Every row gives one point. The points of each table are mixes of a few directions, plus a little noise. Count the directions of each table, and those that both share. Where both have some left over, give the other angles between the two spaces (their principal angles), to ten degrees, smallest first.

First, 5 rows:
[[ 0.49  0.37]
 [-0.25 -0.18]
 [-0.51 -0.38]
 [ 0.29  0.22]
 [-0.03 -0.02]]
Second, 4 rows:
[[-0.03  0.22]
 [-0.08  0.61]
 [ 0.04 -0.30]
 [ 0.07 -0.53]]
Directions: first 1, second 1, shared 0; angles 60

First (7 x 3):
[[-0.54 -0.27 -0.11]
 [-0.33 -0.35  0.11]
 [ 0.33  0.44 -0.20]
 [-0.49 -0.44  0.09]
 [ 0.33 -0.06  0.27]
 [ 0.23  0.36 -0.19]
 [ 0.47  0.31  0.02]]
Second:
[[-0.14  0.19 -0.26]
 [-0.01  0.48 -0.46]
 [ 0.01 -0.04  0.04]
 [ 0.49 -0.04  0.37]
 [-0.36 -0.59  0.31]]
Directions: first 2, second 2, shared 2

First, 8 rows:
[[-0.15 -0.13  0.26  0.13  0.52 -0.07]
 [-0.25 -0.20  0.38  0.32  0.25  0.15]
 [ 0.22  0.10 -0.08 -0.09 -0.40  0.28]
 [ 0.27  0.18 -0.29 -0.36  0.06 -0.20]
 [ 0.00  0.14 -0.53 -0.11 -0.83 -0.20]
 [-0.41 -0.16  0.00  0.31 -0.20 -0.20]
 [ 0.79  0.30  0.02 -0.56  0.26  0.47]
 [-0.45 -0.24  0.24  0.36  0.35 -0.23]]
Second, 6 rows:
[[ 0.03  0.04  0.09  0.30  0.35 -0.15]
 [ 0.39  0.29 -0.38 -0.16 -0.59  0.74]
 [-0.33 -0.35  0.45 -0.11  0.07  0.02]
 [-0.41 -0.06 -0.35 -0.16 -0.08  0.47]
 [ 0.16  0.15 -0.17  0.14  0.29 -0.82]
 [ 0.17 -0.08  0.36 -0.02 -0.05 -0.25]]
Directions: first 3, second 4, shared 2; angles 70

First, 10 rows:
[[-0.05  0.48  0.37 -0.45  0.68  0.50 -0.38  0.52  0.70]
 [-0.02  0.21  0.16 -0.19  0.27  0.21 -0.16  0.21  0.28]
 [ 0.02 -0.11 -0.08  0.11 -0.14 -0.11  0.09 -0.11 -0.16]
 [ 0.01 -0.12 -0.10  0.12 -0.18 -0.13  0.10 -0.14 -0.18]
 [ 0.02 -0.26 -0.20  0.24 -0.35 -0.27  0.20 -0.27 -0.38]
 [ 0.02 -0.12 -0.09  0.13 -0.17 -0.13  0.10 -0.13 -0.18]
 [ 0.02 -0.16 -0.13  0.15 -0.24 -0.17  0.13 -0.18 -0.24]
 [-0.08  0.63  0.49 -0.60  0.90  0.67 -0.49  0.66  0.92]
 [ 0.03 -0.23 -0.17  0.20 -0.30 -0.23  0.18 -0.23 -0.32]
 [ 0.03 -0.34 -0.24  0.29 -0.47 -0.34  0.26 -0.35 -0.48]]
Second (9 x 9):
[[-0.26 -0.09 -0.08  0.02  0.11  0.27  0.08 -0.23  0.06]
 [-0.07  0.24 -0.24 -0.28 -0.40  0.58 -0.63  0.69  0.01]
 [-0.18 -0.06  0.04  0.06  0.23  0.07  0.17 -0.29  0.09]
 [ 0.17  0.82  0.22 -0.43 -0.08 -0.58 -0.81  0.74  0.04]
 [ 0.23 -0.34 -0.04  0.05  0.00  0.66  0.20  0.23  0.18]
 [ 0.14 -0.13  0.16  0.17  0.19 -0.39  0.36 -0.31 -0.02]
 [ 0.37  0.04 -0.01  0.09 -0.44 -0.67 -0.08  0.18 -0.37]
 [-0.10 -0.19 -0.03  0.08  0.13  0.25  0.23 -0.21  0.07]
 [-0.31 -0.27  0.00  0.27  0.26 -0.16  0.50 -0.80 -0.07]]
Directions: first 1, second 4, shared 1

First:
[[ 0.12  0.40  0.22  0.54  0.69 -0.02 -0.42  0.82 -0.61 -0.10 -0.17  0.07]
 [-0.05 -0.18  0.09 -0.63 -0.18  0.06 -0.02 -0.13  0.15 -0.21  0.10  0.17]
 [ 0.05  0.15  0.09  0.19  0.26 -0.01 -0.16  0.31 -0.22 -0.04 -0.07  0.03]
 [ 0.10  0.27  0.34 -0.04  0.62  0.03 -0.51  0.82 -0.57 -0.34 -0.12  0.27]
 [-0.08 -0.26  0.14 -0.96 -0.25  0.08 -0.04 -0.18  0.19 -0.34  0.14  0.27]
 [-0.05 -0.14 -0.25  0.17 -0.36 -0.03  0.34 -0.50  0.35  0.27  0.04 -0.22]
 [-0.05 -0.14 -0.11 -0.15 -0.26  0.00  0.17 -0.33  0.24  0.07  0.06 -0.06]
 [ 0.03  0.13 -0.05  0.42  0.15 -0.04  0.00  0.12 -0.11  0.14 -0.07 -0.10]
 [-0.08 -0.21 -0.47  0.44 -0.63 -0.08  0.62 -0.90  0.60  0.54  0.08 -0.43]]
Second:
[[ 0.03  0.08  0.41 -0.60  0.39  0.10 -0.45  0.60 -0.37 -0.48  0.00  0.40]
 [ 0.11  0.29  0.47 -0.31  0.75  0.06 -0.66  1.06 -0.72 -0.56 -0.11  0.42]
 [-0.04 -0.11  0.37 -0.97  0.09  0.10 -0.33  0.29 -0.12 -0.54  0.07  0.43]
 [ 0.00  0.11 -0.21  0.70 -0.06 -0.04  0.23 -0.20  0.07  0.37 -0.04 -0.30]
 [-0.02 -0.06 -0.18  0.21 -0.24 -0.05  0.23 -0.36  0.23  0.21  0.01 -0.19]
 [-0.10 -0.26 -0.19 -0.21 -0.50 -0.02  0.34 -0.62  0.43  0.14  0.12 -0.14]
 [-0.04 -0.11 -0.13 -0.09 -0.24 -0.02  0.18 -0.31  0.21  0.10  0.05 -0.05]
 [-0.03 -0.05 -0.29  0.33 -0.25 -0.05  0.30 -0.42  0.28  0.31  0.02 -0.25]
 [-0.07 -0.24  0.01 -0.59 -0.35  0.04  0.12 -0.31  0.26 -0.14  0.12  0.09]
 [ 0.06  0.29 -0.14  0.94  0.25 -0.07  0.03  0.19 -0.19  0.35 -0.14 -0.26]
 [ 0.04  0.17 -0.10  0.60  0.14 -0.06  0.04  0.08 -0.13  0.24 -0.09 -0.17]]
Directions: first 2, second 2, shared 2

First:
[[ 0.47 -0.17  0.16 -0.16  0.22 -0.10 -0.21  0.17 -0.10 -0.10  0.02 -0.16
   0.43 -0.10 -0.36 -0.21 -0.21  0.18]
 [ 0.09  0.43 -0.04  0.62 -0.50  0.08  0.19  0.17 -0.30  0.21 -0.16 -0.33
  -0.22 -0.31  0.24 -0.18 -0.19 -0.34]
 [ 0.54 -0.24  0.21 -0.25  0.33 -0.15 -0.28  0.17 -0.08 -0.15  0.04 -0.17
   0.53 -0.09 -0.45 -0.26 -0.24  0.26]
 [-0.85  0.30 -0.18  0.22 -0.57  0.25  0.40 -0.39  0.03  0.14  0.11  0.21
  -0.38  0.11  0.38  0.15  0.20 -0.29]
 [ 0.77  0.01 -0.20  0.41  0.53 -0.25 -0.25  0.67  0.04  0.11 -0.65 -0.11
  -0.81 -0.11  0.52  0.39  0.13 -0.06]
 [-0.45 -0.28  0.16 -0.65  0.03  0.09  0.00 -0.46  0.15 -0.22  0.47  0.24
   0.66  0.23 -0.48 -0.13  0.02  0.27]
 [ 0.19  0.21 -0.11  0.43 -0.10 -0.03  0.05  0.25 -0.11  0.15 -0.28 -0.15
  -0.40 -0.15  0.31  0.07  0.00 -0.20]
 [-0.79 -0.27 -0.01 -0.64  0.05  0.10  0.10 -0.58  0.32 -0.17  0.39  0.50
   0.21  0.42 -0.14  0.19  0.28  0.20]]
Second (9 x 18):
[[-0.02 -0.14 -0.18  0.11  0.17 -0.26  0.18  0.23  0.32 -0.03 -0.79  0.34
  -0.27 -0.42  0.04  0.31  0.02 -0.19]
 [-0.82  0.06 -0.10 -0.30 -0.46  0.45  0.14 -0.58  0.02  0.05  0.81  0.20
  -0.19  0.35  0.31  0.27  0.27 -0.03]
 [-0.36 -0.16 -0.22 -0.08 -0.65  0.17  0.42  0.04  0.21  0.01 -0.32  0.29
  -0.10 -1.13 -0.05  0.45 -0.25 -0.52]
 [ 0.53  0.01  0.26 -0.06  0.56 -0.15 -0.43  0.07 -0.21 -0.06  0.28 -0.33
   0.33  0.71 -0.19 -0.45  0.03  0.46]
 [ 0.46 -0.08  0.16 -0.10  0.46 -0.11 -0.36  0.11 -0.12 -0.05  0.20 -0.22
   0.20  0.42 -0.11 -0.22  0.02  0.33]
 [-0.56 -0.02 -0.05 -0.19 -0.16  0.11  0.16 -0.34  0.14 -0.04  0.19  0.26
  -0.01  0.18  0.05  0.11  0.16 -0.02]
 [ 0.43 -0.50  0.03 -0.66  0.59  0.07 -0.50  0.12  0.14 -0.12  0.44  0.06
  -0.03  0.17  0.01  0.42  0.15  0.37]
 [ 0.25  0.47 -0.01  0.79 -0.24 -0.14  0.17  0.29 -0.27  0.20 -0.48 -0.33
  -0.25 -0.12  0.20 -0.33 -0.15 -0.27]
 [ 0.09  0.34  0.12  0.49 -0.25 -0.15  0.21  0.06 -0.23  0.06 -0.34 -0.25
   0.32 -0.10 -0.24 -0.58 -0.26 -0.14]]
Directions: first 3, second 5, shared 3

First (8 x 24):
[[-0.06 -0.27  0.08  0.05  0.03  0.17 -0.18  0.08  0.32  0.12 -0.07  0.20
  -0.24  0.07  0.01  0.28  0.08  0.21 -0.13 -0.06  0.10 -0.01 -0.19  0.03]
 [ 0.10  0.24 -0.03 -0.07  0.03 -0.12  0.24 -0.09 -0.28 -0.16  0.07 -0.21
   0.25 -0.09  0.03 -0.25 -0.08 -0.23  0.14  0.11 -0.07  0.00  0.13 -0.07]
 [ 0.18  0.03  0.17 -0.23  0.33  0.15  0.34 -0.09  0.24 -0.21  0.03 -0.09
   0.28 -0.14  0.23  0.07 -0.16 -0.15  0.11  0.01  0.12  0.18 -0.24 -0.27]
 [ 0.27 -0.20  0.32 -0.34  0.55  0.40  0.38 -0.08  0.66 -0.27  0.02  0.04
   0.22 -0.16  0.34  0.37 -0.23 -0.03  0.05 -0.06  0.28  0.29 -0.53 -0.40]
 [-0.15 -0.09 -0.08  0.14 -0.21 -0.07 -0.26  0.10 -0.08  0.15 -0.03  0.13
  -0.24  0.11 -0.17  0.00  0.11  0.13 -0.09 -0.05 -0.04 -0.13  0.10  0.18]
 [ 0.32 -0.31  0.44 -0.44  0.69  0.56  0.46 -0.10  0.87 -0.32  0.03  0.06
   0.28 -0.22  0.43  0.55 -0.27  0.00  0.05 -0.06  0.37  0.39 -0.71 -0.53]
 [-0.51  0.33 -0.65  0.66 -1.06 -0.71 -0.82  0.21 -1.15  0.56 -0.07 -0.01
  -0.56  0.36 -0.69 -0.65  0.43  0.13 -0.15  0.06 -0.52 -0.58  0.98  0.82]
 [-0.13  0.27 -0.26  0.18 -0.33 -0.34 -0.13  0.01 -0.58  0.08  0.00 -0.13
   0.00  0.08 -0.21 -0.40  0.10 -0.10  0.05  0.07 -0.22 -0.16  0.42  0.22]]
Second (8 x 24):
[[-0.40 -0.73 -0.16  0.30 -0.24  0.01 -0.32  0.38  0.09  0.10  0.01  0.19
  -0.37  0.34  0.07  0.25  0.33  0.90 -0.01  0.32  0.40 -0.16 -0.19  0.29]
 [ 0.25  1.08 -0.19 -0.06 -0.19 -0.47  0.20 -0.36 -0.88 -0.03  0.03 -0.40
   0.39 -0.23 -0.30 -0.78 -0.21 -0.99  0.11 -0.17 -0.67 -0.07  0.74  0.00]
 [-0.26 -0.16 -0.23  0.25 -0.33 -0.21 -0.23  0.19 -0.32  0.10  0.02  0.00
  -0.19  0.22 -0.10 -0.13  0.22  0.36  0.03  0.20  0.05 -0.19  0.18  0.28]
 [ 0.05 -0.24  0.10 -0.12  0.25  0.14  0.28  0.05  0.22 -0.25  0.07 -0.07
   0.20 -0.01  0.28  0.14 -0.06  0.21  0.15  0.19  0.29  0.14 -0.31 -0.18]
 [ 0.15  0.14  0.01 -0.16  0.22 -0.06  0.48 -0.07 -0.17 -0.36  0.13 -0.30
   0.45 -0.10  0.25 -0.20 -0.14 -0.10  0.29  0.25  0.13  0.15 -0.06 -0.22]
 [ 0.03  0.04 -0.01 -0.03  0.04 -0.04  0.14 -0.01 -0.08 -0.10  0.04 -0.10
   0.13 -0.02  0.07 -0.08 -0.03 -0.01  0.09  0.09  0.04  0.03  0.00 -0.05]
 [ 0.43  0.22  0.59 -0.41  0.49  0.66 -0.23 -0.39  1.16  0.39 -0.28  0.53
  -0.28 -0.40 -0.20  0.71 -0.34 -0.81 -0.59 -0.98 -0.36  0.26 -0.37 -0.36]
 [-0.25 -0.34 -0.12  0.22 -0.24 -0.04 -0.31  0.20  0.00  0.16 -0.03  0.15
  -0.30  0.21 -0.07  0.10  0.22  0.44 -0.07  0.10  0.13 -0.15  0.00  0.24]]
Directions: first 2, second 3, shared 2
